Each row of a before or after table is a point. The points were changed in one or more steps. Then noise was added and the rows were shuffled. The steps act on how far a point lies along the listed directions, d1 being the first. Name the steps. A step turns or swaps two directions, mirrors them in a line or flattens them onto one, adds a multiple of one to another, or multiplies one. Angles are multiples of 10 degrees, from the lower direction toward the higher: turns from -170 to 170, lines from 10 to 170 but not 90. Use the fewest steps. Two steps may share a direction if one is a turn and the other turns, adds or multiplies; they go together, in the order done. Otherwise the lowest direction goes first.
In the rows, 128 means zero.

Directions:
(1): [70 96 92]
(2): [147 164  64]
(3): [ 84 186 148]
Before:
[[ 87 132  84]
 [171 110  95]
 [170  70 120]
 [ 76 143 184]
 [ 88 135  63]
 [122  46 161]
 [ 67 160  92]
 [ 63 117 175]]
After, 8 rows:
[[191 138 133]
 [166  83 136]
 [102 192 159]
 [109 171 136]
 [132 161 187]
 [193  95 109]
 [179 128 132]
 [150  71 123]]
Steps: turn d1 and d3 by -160 degrees; multiply d2 by 0.4

Directions:
(1): [143  67 159  76]
(2): [204 161 116 104]
(3): [168  88 141 194]
(4): [128  93  49 122]
Before (9 x 4):
[[166  95  80  88]
 [108 167  82  96]
 [108 184 135 132]
 [ 82 129 164 165]
 [100  75  70 163]
 [ 68 135 176  76]
 [ 70  76 134 129]
 [139 185 149 215]
 [167 121 142 150]]
After, 9 rows:
[[115 135 202  91]
 [ 97 146  88 146]
 [191 140 106  75]
 [133 121  80 246]
 [109 120  75  44]
 [161 100  68 146]
 [121 104 142 160]
 [108 183 141 107]
 [209 160 153 134]]
Steps: add -0.5 times d1 to d3; turn d2 and d4 by -150 degrees

Directions:
(1): [ 95  85 175  40 122 157 157 155]
(2): [ 79  58  73 140 133  70 119 163]
(3): [162 140 161  92 119  78  38 159]
(4): [143  76 115 134 189 196  69 111]
(5): [ 58 191 136 122 204 121 117 146]
Before, 8 rows:
[[ 68 147 153  74 176 144 115 156]
 [131 103 144 114 162 120  46 165]
 [ 66 214 109 171 197 120 115 114]
 [128 107 150  94 128 136 134 166]
 [156  94 112 127 127 144  89 131]
 [ 96  91 144  92 228 181  83 128]
 [111  36  94 113 133 146 119 145]
 [143  97  96 138 138 113  40 129]]
After (8 x 8):
[[143 135 105 142 110  76  91 146]
 [128 173 127 109 100  30  49 160]
 [176 208 116 197 175 113  92  88]
 [153 114 121 143 156 138  84 152]
 [110 227 183 110 122 164 193  99]
 [165 185 164 127 138  49   9 173]
 [ 93 129  63 184 175 108 116 135]
 [151 187 144 137 177 175  79 106]]
Steps: turn d1 and d4 by 110 degrees; turn d2 and d5 by 60 degrees; multiply d3 by 2

Directions:
(1): [125 143 151  63  86 128  59 147 170 208 159]
(2): [ 92 116 136 104  38 185 113  88 123  54 140]
(3): [122  63 191 165 132 186 162 113 191 166  95]
(4): [ 91  94 110 212 106  79  68 168 172 103 149]
(5): [147 113  83  74 149 114 173 138 226  83 161]
Before (8 x 11):
[[137 159 133 101 137 126  99 125  95 176 127]
 [134 148 117 150 134 114 149 134  87 109 107]
 [127 112 127 142 128 152 166 124 126 102 130]
 [149  93 112  91 149  97 164 141 249 122 131]
 [115  77 161 149 108 157 139 127 143 130 123]
 [ 96  98 153 107  48 193 147  87  89  69 131]
 [132 130  94 147 134  93 116 148 167 110 139]
 [155  88 151  96 139 165 152 116 205 167 141]]
After (8 x 11):
[[143 146 118  71 126 134 143 126  87 132 140]
 [153 121 116 151 168 120 166 133 148 138 107]
 [153 131  81 149 183  78 196 120 105  51  97]
 [146 154  81 136 141 109 142 110  52  62 140]
 [131 135 112  98 118 137 144 131 143 110 152]
 [107 123 138 174 107 125  80 130 111 141 124]
 [117 112 160  51  58 201 156  91 113 112 139]
 [126 120 132 121 106 122 119 150 180 146 135]]
Steps: mirror d1 and d5 in the line at 120 degrees; turn d2 and d4 by 50 degrees; turn d3 and d4 by -150 degrees
